Each row of a before or after table is a point. The points were changed in one or more steps. Then noise was added and the rows were shuffled. The steps act on columns, c1 being the first. Write out the steps. A step turns or swaps two columns, mirrors them in a line or flattens them onto one, adds a multiple of one to another, or multiplies or shifts one. Angles are multiples of 10 degrees, from the lower column toward the higher: turns from -170 to 170, lines from 10 to 170 but not 90. Use the fewest steps. Two steps may share a column if one is a turn and the other turns, adds or multiplies; they go together, in the order done. Otherwise the lowest column goes first.

Before (8 x 2):
[[-0.14 -0.49]
 [ 0.07 -0.43]
 [ 0.58  0.55]
 [ 0.35 -0.29]
 [-0.10  0.17]
 [-0.18  0.03]
 [-0.33  0.18]
 [-0.17  0.15]]
After, 8 rows:
[[-0.10  0.34]
 [ 0.34 -0.58]
 [-0.17  0.08]
 [ 0.07 -0.85]
 [-0.33  0.36]
 [ 0.56  1.09]
 [-0.17  0.30]
 [-0.14 -0.98]]
Steps: multiply c2 by 2

Before, 11 rows:
[[ 0.83  0.26  0.59  0.47  0.35 -0.40]
 [ 0.89  0.10 -0.22  0.96  0.52 -0.43]
 [-0.31 -0.58  0.35 -0.40  0.05  0.17]
 [-0.11 -0.47  0.23 -0.61 -0.32  0.15]
 [ 0.35 -0.08 -0.41 -0.36 -0.07 -0.30]
 [ 0.36  0.41 -0.10  0.31  0.50 -0.34]
 [ 0.02  0.04 -0.02 -0.56 -0.31  0.61]
 [ 0.03  0.11 -0.36 -0.48 -0.01 -0.47]
 [ 0.43  0.03 -0.28 -0.32 -0.37 -0.14]
 [-0.54 -0.26  0.28 -0.11 -0.51 -0.08]
 [-0.12 -0.04 -0.06 -0.26 -0.11 -0.21]]
After, 11 rows:
[[ 0.56  0.34 -0.41 -0.27 -0.05 -0.32]
 [ 0.68  0.29 -0.27 -0.23 -0.39 -0.15]
 [-0.17 -0.72  0.23 -0.50 -0.34  0.18]
 [-0.87 -0.56  0.27  0.01 -0.53 -0.08]
 [ 1.43  0.32 -0.21  1.06  0.51 -0.41]
 [-0.52 -0.94  0.35 -0.31  0.06  0.21]
 [ 0.04  0.47 -0.38 -0.36 -0.02 -0.46]
 [-0.19  0.00 -0.04 -0.17 -0.10 -0.23]
 [ 0.02  0.08 -0.02 -0.47 -0.29  0.61]
 [ 0.56  0.52 -0.12  0.40  0.49 -0.36]
 [ 1.34 -0.30  0.59  0.57  0.34 -0.40]]
Steps: multiply c1 by 1.6; add -1 times c3 to c2; shift c4 by 0.10

Before, 13 rows:
[[-0.44 -0.34  0.18  0.00  0.38 -0.41 -0.50  0.51  0.03 -0.68  0.51 -0.04]
 [-0.20 -0.81 -0.01  0.16  0.70 -0.13  0.29  0.26 -0.11 -0.31  0.64 -0.18]
 [-0.09  0.02  0.37 -0.73  0.11 -0.37 -0.08  0.84  0.21  0.50 -0.33 -0.06]
 [-0.43 -0.67 -0.41  0.62  0.13  0.16  0.23  0.37  0.26 -0.63 -0.03 -0.31]
 [-0.53 -0.49 -0.22  0.07 -0.10 -0.40  0.46  0.11 -0.02 -0.65  0.58 -0.15]
 [-0.36  0.72  0.18 -0.59  0.23  0.16  0.16  0.06  0.57  0.27  0.31 -0.32]
 [-0.72 -0.61 -0.19 -0.61 -0.23  0.41 -0.51  0.11 -0.05  0.05 -0.33  0.09]
 [-0.04  0.36  0.57 -0.27 -0.24  0.13 -0.06  0.11  0.06  0.41  0.00 -0.52]
 [ 0.09 -0.73 -0.64  0.41  0.29 -0.42 -0.09  0.06  0.01 -0.62  0.38  0.09]
 [-0.64 -0.02 -0.10 -0.58  0.04  0.43 -0.22  0.07 -0.53 -0.42 -0.65  0.25]
 [-0.05 -0.64 -0.35 -0.25  0.35 -0.28 -0.08  0.43 -0.06 -0.78  0.43 -0.60]
 [-0.64 -0.12 -0.49 -0.33 -0.19  0.45 -0.41  0.63 -0.58 -0.03 -0.12  0.15]
 [-0.55  0.41  0.16 -0.24  0.30 -0.46 -0.06  0.10  0.15  0.49 -0.01 -0.71]]
After (13 x 12):
[[-0.72 -0.61 -0.10 -0.59 -0.24  0.76 -0.51  0.25 -0.06  0.03  0.25  0.08]
 [-0.46  0.01  0.15 -0.35  0.39 -1.45 -0.52 -0.69  0.03 -0.68  0.19 -0.03]
 [-0.64 -0.33 -0.32 -0.13 -0.20  0.13 -0.41 -0.21 -0.55 -0.04  0.61  0.16]
 [-0.43  0.64 -0.73 -0.67  0.13 -0.07  0.24 -0.17  0.27 -0.64  0.34 -0.30]
 [-0.09 -0.74  0.30  0.02  0.10 -0.57 -0.08 -0.12  0.21  0.49  0.89 -0.06]
 [-0.54 -0.23 -0.55  0.43  0.30 -0.52 -0.05 -0.05  0.15  0.50  0.09 -0.71]
 [-0.20  0.16 -0.18 -0.80  0.68 -1.17  0.29 -0.69 -0.11 -0.30 -0.09 -0.17]
 [-0.04 -0.27  0.06  0.36 -0.23  0.05 -0.06 -0.06  0.07  0.42  0.09 -0.53]
 [-0.36 -0.59 -0.13  0.72  0.23 -0.29  0.17 -0.29  0.58  0.27 -0.10 -0.32]
 [-0.64 -0.59  0.15 -0.02  0.05  1.23 -0.21  0.52 -0.53 -0.43  0.39  0.24]
 [ 0.10  0.42 -0.54 -0.72  0.27 -0.95 -0.09 -0.37  0.01 -0.60 -0.14  0.11]
 [-0.05 -0.25 -0.94 -0.64  0.35 -1.17 -0.08 -0.59 -0.07 -0.78  0.16 -0.61]
 [-0.52  0.06 -0.37 -0.49 -0.10 -1.23  0.46 -0.57 -0.02 -0.65 -0.19 -0.15]]
Steps: swap c2 and c4; add 1 times c12 to c3; turn c8 and c11 by 120 degrees; add 1.5 times c8 to c6

Before:
[[-1.11  0.00  0.06 -0.47 -0.21 -0.13  0.10 -0.57  0.58 -0.07 -0.22 -0.14
   0.30  0.27  0.41 -0.20  0.38 -1.22  0.21  0.02]
 [-0.23  0.07 -0.23 -0.34 -0.07 -0.46  0.26 -0.15 -0.27 -0.34  0.40 -0.23
   0.23  0.07  0.08  0.26 -0.12  0.40  0.00 -0.07]
 [-0.02  0.52 -0.60 -0.19  0.10 -0.31 -0.23 -0.44  0.08 -0.71  0.31 -0.15
   0.12  0.31  0.12 -0.17  0.59 -1.13 -0.43 -0.04]
 [-0.26  0.47  0.26 -0.42  0.03 -0.15  0.07 -0.11 -0.21 -0.49 -0.09  0.14
   0.46 -0.62 -0.01 -0.01  0.58  0.49 -0.49 -0.23]
 [-0.21 -0.24  0.29 -0.30 -0.27 -0.27  0.15 -0.02  0.88 -0.25  0.03  0.11
   0.57 -0.90  0.38 -0.23 -0.36  0.39 -0.60  0.18]
 [-0.02  0.53 -0.10 -0.21 -0.17  0.02 -0.84 -0.93  0.84  0.98  0.40 -0.02
   0.55  0.27 -0.11 -0.01 -1.20 -0.06  0.05 -0.07]
 [-0.31  0.13 -0.49 -0.42 -0.01  0.18 -0.02 -0.44 -0.20 -0.26 -0.26 -0.08
  -0.03  0.41  0.11 -0.17  0.25  0.53 -0.36 -0.30]
 [-0.85 -0.14  0.29 -0.51 -0.32  0.23 -0.60 -0.08 -0.36 -0.67 -1.36 -0.19
   0.61  0.14  0.60  0.01 -0.04 -0.05  0.09  0.05]
 [-0.21 -0.19  0.27 -0.55 -0.18 -0.21  0.14  0.12  0.44 -0.60  0.42  1.17
   0.54 -0.73  0.06  0.16 -0.40  0.40 -0.39  0.05]
 [-0.13  0.44 -0.31  0.13 -0.01 -0.15 -0.03  0.25  0.03 -0.75 -0.78  0.11
  -0.35  0.37 -0.04 -0.06  0.18 -0.13  0.07 -1.68]
 [-0.23  0.23  0.15 -0.03 -0.11  0.03  0.22 -0.02 -0.14 -0.68  0.39 -0.17
   0.52  0.45  0.02  0.22  0.61  0.51 -0.54  0.21]
 [-0.30 -0.12 -0.07  0.34  0.66 -0.27  0.19 -0.15 -0.25 -0.71 -0.67 -0.11
   0.49  0.38 -0.01 -0.26  0.46  0.51  0.10 -0.75]
 [-0.15  0.50 -0.01 -0.64 -0.38 -0.15 -0.81 -0.27  0.11 -0.67 -0.14  0.09
   0.38  0.22  0.24 -0.22  0.50  0.41  0.21  0.06]]
After, 13 rows:
[[ 0.36 -0.23  0.27 -0.64  0.17 -0.21  0.06 -0.04 -0.13  0.54  0.15 -0.11
   0.61  0.81 -0.25  0.91 -0.47  0.42 -0.53 -0.13]
 [ 0.07  0.03 -0.17 -0.72  0.02 -0.47  0.49 -0.15  0.24  0.28  0.04  0.19
   0.25 -0.24 -0.24 -0.28 -0.18  0.37  0.01  0.03]
 [ 0.04 -0.21  0.22 -1.11  0.07 -0.19  0.38  0.12  0.25  0.78 -0.05 -1.12
   0.51  0.47 -0.16  0.41 -0.48  0.40 -0.49  0.18]
 [ 0.01  0.19  0.19 -0.11  0.28  0.06  0.44 -0.02  0.17  0.53 -0.02  0.14
   0.54 -0.58 -0.26 -0.18  0.48  0.53 -0.55 -0.22]
 [ 0.10  0.61 -0.53 -0.42  0.11 -0.25  0.14 -0.43 -0.12  0.58 -0.39  0.16
   0.23 -0.53 -0.07  0.16  0.61 -1.13 -0.43 -0.04]
 [-0.04  0.40 -0.34  0.23  0.10 -0.10 -0.65  0.25  0.08  0.54  0.37  0.14
  -0.42 -0.62 -0.23 -0.04  0.09 -0.08  0.07  1.62]
 [ 0.02  0.50  0.28 -0.83  0.22 -0.13 -0.06 -0.15 -0.05  0.68  0.08 -0.12
   0.55  0.51 -0.31 -0.19  0.54  0.40 -0.53  0.26]
 [-0.03  0.49 -0.16 -0.44 -0.26  0.00 -0.12 -0.88  0.09 -0.97 -0.89  0.01
   0.80  0.11 -0.06  0.84 -1.24 -0.06  0.12  0.07]
 [ 0.21  0.45 -0.07 -1.22  0.60 -0.10 -0.53 -0.20 -0.14  0.50 -0.64 -0.06
   0.42 -0.42 -0.12  0.12  0.35  0.40  0.13 -0.04]
 [-0.03 -0.18 -0.07  0.71 -0.47 -0.33 -0.44 -0.21 -0.36  0.62  0.50  0.19
   0.51 -0.56 -0.31 -0.17  0.71  0.52  0.10  0.71]
 [ 0.16  0.14 -0.49 -0.85  0.07  0.15 -0.20 -0.40 -0.18  0.13  0.11  0.14
   0.11 -0.47 -0.35 -0.16  0.24  0.55 -0.32  0.21]
 [ 0.41  0.03  0.06 -0.87  0.33 -0.03 -0.19 -0.57 -0.06 -0.01  0.14  0.12
   0.54 -0.19 -1.07  0.68  0.28 -1.24  0.23 -0.04]
 [ 0.51 -0.08  0.36 -1.04  0.33  0.23 -1.48 -0.07 -0.11  0.56  0.09  0.22
   0.57 -0.30 -0.86 -0.28 -0.18  0.02  0.03 -0.10]]
Steps: swap c1 and c15; multiply c4 by 2; mirror c5 and c17 in the line at 80 degrees; mirror c7 and c11 in the line at 30 degrees; add -0.3 times c8 to c13; mirror c9 and c16 in the line at 40 degrees; turn c10 and c14 by 160 degrees; turn c12 and c20 by 170 degrees
